Rows are points. To make a cloud, some directions were put in groups of two or more. Within a group, all points are equally far from the middle, so they leave a hole (a ring in 2 directions, a hollow ball in 3). The other directions are filled evenly. Then the cloud was stretched, turned, moved and blurred a little. Count the holes, and give their numbers of directions, smallest first.

Cloud:
[[ -3 -60 -19]
 [-53  14  54]
 [-53 -35  21]
 [ 51 -33 -41]
 [-34  38  44]
 [-38  37  32]
 [-18 -10  63]
 [-23 -44  41]
 [-21 -26  57]
 [-40  13  -3]
 [ 31  37  23]
 [ 32 -39  22]
 [-26  28  61]
 [ 46  10 -37]
 [ 64 -13 -25]
 [ 27 -31 -49]
 [-43  -2  -9]
 [  0   2 -38]
 [-39  34  23]
 [ 24  30 -22]]
Holes: 1 (3)

Cloud:
[[-10 -23  48  21]
 [-17 -78 -42   6]
 [ 37 -40 -21  34]
 [  9  17 -26 -34]
 [ 18  16 -16  30]
 [-10 -74 -20  23]
 [ 39 -12 -42  36]
 [-23   7  15  53]
 [ 24   8 -14 -36]
 [ 22  19 -27  -7]
 [-62  16   6   3]
 [-33 -18  -3 -52]
 [ 15 -45  13  -5]
 [ 54 -31 -73  24]
 [  0 -29 -29  73]
 [-15  12   4  51]
 [ 39 -14 -49 -17]
 [  0 -14 -71 -22]
 [-50  17  -8 -22]
 [-31  23  -2 -51]
 [ 37 -20  -2   4]
 [ 50 -62 -58  -2]
 [ 42 -18 -89  24]
 [-41   9  -6 -45]
 [ 42 -59 -40  -5]
 [ 12  -3  15  41]
 [  1 -72 -24  43]
 [ 18 -10 -90  32]
 [-25  -7 -63  39]]
Holes: 1 (3)

Cloud:
[[-35  54 -23 -12]
 [-42 -49 -29  23]
 [-25 -78 -23 -10]
 [-46 -45 -10  26]
 [-12 -59  39 -24]
 [ -9  30  40  27]
 [-37  64 -13 -32]
 [ -4 -85  29  21]
 [ 41 -46  27   1]
 [ 38 -31   0 -14]
 [-25 -71 -15 -23]
 [-35  38  42 -52]
 [ 36  19  46 -30]
 [ 35 -59 -11  33]
 [ 16  60  28  19]
 [ 26 -57 -27  30]
 [-13  50 -29   6]
 [-30  12 -38  16]
 [ -6  -4  31  44]
 [-37 -15  18  30]
 [-26  -3   2 -61]
 [ 43 -45  17   1]
 [  4  34  35  32]
 [-28  42  43   3]
 [-30 -84  -4  -9]
 [ 39 -53  29   7]
 [-24 -52  26 -37]
 [-26 -12   3 -59]
 [-13  64 -23  -6]]
Holes: 2 (2, 2)

Cloud, 55 rows:
[[-15  75  27 -18 -65  24]
 [ -6  16  58 -30 -17  18]
 [ -2  37 -21 -37 -26  73]
 [-37  52  13  27 -42  55]
 [-12  14 -47 -38 -26  41]
 [-18  27  45  23   9  20]
 [ 45  26 -44   2 -52  39]
 [-53  47  21 -55  21  -6]
 [ 59  53  -8 -18 -29   6]
 [-22  76  20   8 -62  15]
 [-21  -1  42 -16 -13  55]
 [ 36  66 -10 -39 -46  19]
 [-37  61   8  26 -38  55]
 [-32   9  44 -54 -21  -9]
 [-49 -19  25 -18  30 -18]
 [ 48  11 -43  32 -39  33]
 [-28  32  13 -11 -72  41]
 [ 10  77 -10   6   5  57]
 [-54  23 -20 -36   1  34]
 [ -9  69  -8  -7 -67  52]
 [-58  50  23  13  15  21]
 [ 23  21  32  18 -19 -20]
 [ 15   2   5  17  26 -49]
 [ 23  -6 -22  55 -40 -17]
 [ 19   2  -1  30  34  -9]
 [-29  49  18 -66 -37   2]
 [ -7 -48  -2 -19  37 -20]
 [ 45   2 -39  41 -34  28]
 [ 40  33 -52  39 -35   1]
 [-20  48  13 -70   7  48]
 [-52  51  -9  -5 -29 -33]
 [ 34  44   2 -57   5  41]
 [  4  88   1  -6  24  21]
 [-16  64  25 -60 -46  19]
 [-23   1  21   8  11 -59]
 [ 31  13  -8  22   8 -53]
 [-43   8  17 -23 -38  63]
 [ 57  56 -10 -21 -32   8]
 [ 36  88  -4 -19 -39  15]
 [-28  68  43 -14 -14  71]
 [ 27   5 -58  49 -12  -1]
 [-55   4  29  -7  31 -18]
 [ 33  32 -25   7  14 -49]
 [-42  32  34   1   6 -44]
 [ 13  30 -25 -14  45 -19]
 [ 19  29 -42 -29 -53  41]
 [ 49  49 -32  -3 -53  19]
 [-15 -45 -14   9  37 -18]
 [ 22  32 -35 -46 -49  12]
 [ 49  -6   2  -8 -40 -10]
 [  6  70 -25   9 -47  62]
 [  5 -15   0  37 -49  32]
 [ -6 -40 -32  17 -17 -66]
 [ -5  58   8 -75 -19   9]
 [-66   3 -18 -19 -33   7]]
Holes: 3 (2, 2, 2)

Cloud:
[[-30 -19  19   0 -24 -24  40  -6]
 [-12  29 -35  16  -4  12 -27  15]
 [ 10  21 -32  29   4 -20  20  -5]
 [ 11  19 -45 -35   7 -10 -32 -34]
 [-36  29 -40  28  -6 -31 -17  -8]
 [ 15   1  17 -43 -27 -43 -53 -14]
 [  4  27 -39   9  11 -22 -32  12]
 [-74  44   4  23  -4  48  17  20]
 [-23  16 -35 -17  10 -16 -51 -43]
 [  0  44 -12   8 -23  20  13  30]
 [-64  23  21  14  -4 -23 -24 -16]
 [-35  -7  -7  28  11   4 -40 -31]
 [-53  53 -34   9 -11  11  11   4]
 [ 56  35 -13  -9  20 -39   0  16]
 [  7  30  46 -31 -22  13  40  -5]
 [-16 -15   6   5  25 -50  12   4]
 [-32  36 -42  12 -15 -20   3  -3]
 [-41   0  22 -33  -8  22  28  11]
 [ 45  11 -23 -12  -1  25   3  -5]
 [-13  31  11  39  32 -21   8  12]
 [ 53  16   4 -66   1  35   9  29]
 [-25  24 -34  60  17 -37   1  -6]
 [-20 -10  15  39 -30  18  13  26]
 [-20   1  14 -21 -31  66 -17 -23]
 [  4   6 -10 -30 -13 -49   4  23]
 [ -9   4  35  -8   5  57 -28 -17]
 [ 37  -3  22 -47 -15  47   5  34]
 [ 20  -1  39  -1  -2 -23  23 -28]
 [ 46 -15  35   7  -2  14   7  11]
 [-13 -26   7   8  -2 -11  29  -7]
 [-11  -5  17  27  -2  29 -28  -8]
 [ 36   9  11 -32 -11 -45  21   9]
 [-11  42  35   3 -27  42  29  12]
 [ -8 -33 -10 -20 -16 -26 -34 -25]
 [-21   4  74  18 -28   6   0   2]
 [ 24   8 -22 -66  -3  10   4  -9]
 [ -5  25 -36 -44 -16 -24   6 -29]
 [-18  -1  39 -17   0  33 -19   7]
 [ 40   5  31 -35 -21  -7  15 -29]
 [  3  40  52  -7  12  36  27  14]
 [  2 -15  -1  -4 -38   5   0   1]
 [ 12 -17  40  17 -15  17  -1  13]
 [  6   0  48   2  18   1   8   9]
 [ 14  24  49  15  17 -39   0 -19]
 [ 13  50 -30   1  21  55 -20  -4]
 [ -3  -3  51 -35 -17 -17  -1  27]
 [  5  23  26  -5  21 -38  25  -9]
 [-10   3  47   2 -28  69 -10  21]
 [ 28 -10  49 -37 -28  18  10  -9]
 [  5  21  10 -29  30 -38  15 -12]
 [-49  31   2  22  11  23  -2 -26]
 [-43  15 -11  40 -19  49  11  22]
 [-11   0   5  -3  -8  71 -12  12]
 [-21  31 -15 -19 -35 -17  44  24]
 [-15  19  -5  -7  -5 -53  48  16]
 [  2  15 -16  -8  -1 -95 -13 -27]
 [-17   5 -18 -26  24  15  -6  14]
 [ -2 -14 -25 -14  20  31  -5  13]
 [ 20  15  16 -18 -44  38  18  29]
 [-17  18  31 -16 -54  31   6 -23]
 [ 17   3  39 -16   2  30  19 -28]
 [  8  -1 -36 -56   5  36 -12 -24]
 [-13  -4  -3   1  27  -2  -7  28]
 [ -1  31 -20  25 -18 -21  11  19]
 [ -6  35   2  14  22 -18 -43 -47]
 [-62  22  23  32 -21 -13  29   0]
 [-29  -4  20  22 -17  12  54  40]
 [ 22   7 -20 -21  21  19  71  34]
 [ -3  -8  38  17   7  21 -23 -19]
 [ -7  42  18  -8  32  32   5  41]
 [  5  20  16  -8  35  26 -52 -19]
 [-23   8 -29 -11 -47 -33  -2   2]
 [-29  26  -5  25 -25 -34  30   4]
 [-29  47  24  12  11  23  34  48]
 [ 50  -8  30 -14   0   3  29  22]
 [-53  31 -29  29 -14 -32 -17  -4]
 [ 40  18  -1 -11  28 -61  16  22]
 [  5  22 -30 -26 -16  16  -2 -39]
 [ 23  21  -7 -52  -1  31 -55 -29]
 [-36   9  -9  -3 -38   0 -52 -21]
 [-11   8 -16  22 -21 -12 -42 -16]
 [-35  51 -26  -8 -15   3  -1  -4]
 [ -5  -4   6 -51 -16 -18 -36 -14]
 [ -1 -17 -10 -17 -20  30   4  30]
 [-26  37   9  48  -7 -18 -12  20]
 [ 37  31  15  -2   4 -39  31  32]
 [ -6  26 -13   4 -22 -28  -4 -28]
 [ 18 -10  34  17  21  25  -4  18]]
Holes: 1 (4)

Cloud:
[[-49  24   3  43 -29  25 -39 -19]
 [ 14  43  -1  13  25 -21 -59  21]
 [-17   2  33  15   0  11  56  -5]
 [-14  39  10 -13  32 -57 -17 -46]
 [ 24  50 -36  13  34 -16  25 -56]
 [-52  37  33  -1  32  49 -29  -1]
 [ 11  60 -20  10 -59 -26  33 -26]
 [ 35  -6  22  38   9  13 -12  38]
 [  4  60  50  -1 -60 -48  20  18]
 [ 17  -2  64  18 -17 -35 -39  42]
 [-23  12  34   9  -1  11 -54  38]
 [-33 -16  27  46  54  25 -13 -17]
 [ 53 -14  65  -7 -22 -26  14  26]
 [ 15   3 -21  43 -39  46 -19 -22]
 [-47  -9  46 -33 -49   5  -5 -10]
 [ 38  18  20  44 -19   9  65  -2]
 [-30 -30  56  -3  45  31 -31  27]
 [ 21  25  69  31 -42 -30 -40  -5]
 [ 52  11  -5  14  43 -71  14   4]
 [-58 -13 -37  16   0  -3 -34 -36]
 [-54  44  10 -11  46  -8 -53  19]
 [-18 -13  -6 -43   2 -30 -48  24]
 [-17 -21  70   6 -12  44 -48  30]
 [ 13   4   6  24  29  36   3 -56]
 [-49  44  27  40 -40  -8 -30 -20]
 [ -5  11  61  14  20 -48  21   5]
 [  4 -40 -55   5   7 -64 -19 -29]
 [-24  24  63  24 -38 -24 -24 -30]
 [-28  69  18 -42  48 -37  14  -3]
 [  8  50 -13  27 -37  14  51 -47]
 [ 25  20 -10 -24  14  31   4  23]
 [ 16 -40 -17 -35  36  19 -35  38]
 [-14 -57  48 -49  40 -35 -29  18]
 [ 11  36 -10   7 -33  11  48 -50]
 [-47  23  14 -25  22 -27   1  32]
 [-40   0  11  10  33  58 -53 -23]
 [  6   4  -8  -4 -27 -49 -16 -36]
 [ 50   4  25   0 -53 -22  -7  41]
 [-21 -65  74  -8 -29  14 -29  36]
 [ 43  16  23 -24 -55 -30  16   7]
 [ 37  41  39  34 -25  37 -14  16]
 [-12  82  44 -22  46 -28  21  -7]
 [ -5  79  57  21 -27  47  37   8]
 [-49  -6 -12  40  27  20  -6  -2]
 [-13   8 -31 -21  21  58 -13 -15]
 [ -8 -16 -34 -11 -21  29  60  18]
 [-36  17  85  50 -36  48 -43 -13]
 [ 25   5  30  38  18 -33  35 -34]
 [ 15  60  72  -2  13  13  33   7]
 [-29 -14  33  81 -23  -6 -31 -11]
 [-11 -43  13  28  27  45 -52 -46]
 [ 27  73   2 -23  28 -17  38  16]
 [-40   7 -34  55 -34 -14  -3 -11]
 [ 28  13 -59   9  16   9  14 -47]
 [ -8  53 -23  24 -57 -36  -2 -18]
 [ 47  58  -2  14 -15 -30  -9  -2]
 [ 20 -72  35 -17 -50 -37  36   2]
 [ 52 -46 -37  18 -30  -8  26 -34]
 [-11  26 -43  -2  -8 -29  24  40]
 [ -6  37  37  57  -5  60 -34 -17]
 [-22  70  25 -35  56  -8  18 -17]
 [ 13  38  63   1  21  43   9   8]
 [-36   6  24  32 -53 -11  24 -49]
 [  8 -42 -10  33 -21  34 -49 -30]
 [ 23 -21   2 -57 -44 -39   3  22]
 [-35  62 -45  11   8 -36  11 -43]
 [-17 -11 -24   5 -34 -36  40 -45]
 [ 40 -20  33  32   4 -21  33 -21]
 [-49  55  42   9  42  40 -14 -26]
 [-16  95  58   8  17   6  28 -11]
 [-17  21  61  19 -22 -21 -57   6]
 [  7 -28   2   3  16 -55  21 -38]
 [ 42 -38 -14   5  12  12  40  -9]
 [ 16  54   6 -37  39  -6  25 -18]
 [ 17  -4  86  -7 -27  55  26  18]
 [ 33 -27 -12  44  -5 -26 -21  22]
 [ -4   8 -40 -12 -32  55  14 -19]
 [ 25  10 -38 -54  -3  11  21  -6]
 [ 29 -31  47 -39 -47 -32  47  20]
 [ 47 -25  -2  29 -50 -24  13 -46]
 [  8  55  12  10 -44 -22  39 -41]]
Holes: 2 (2, 4)
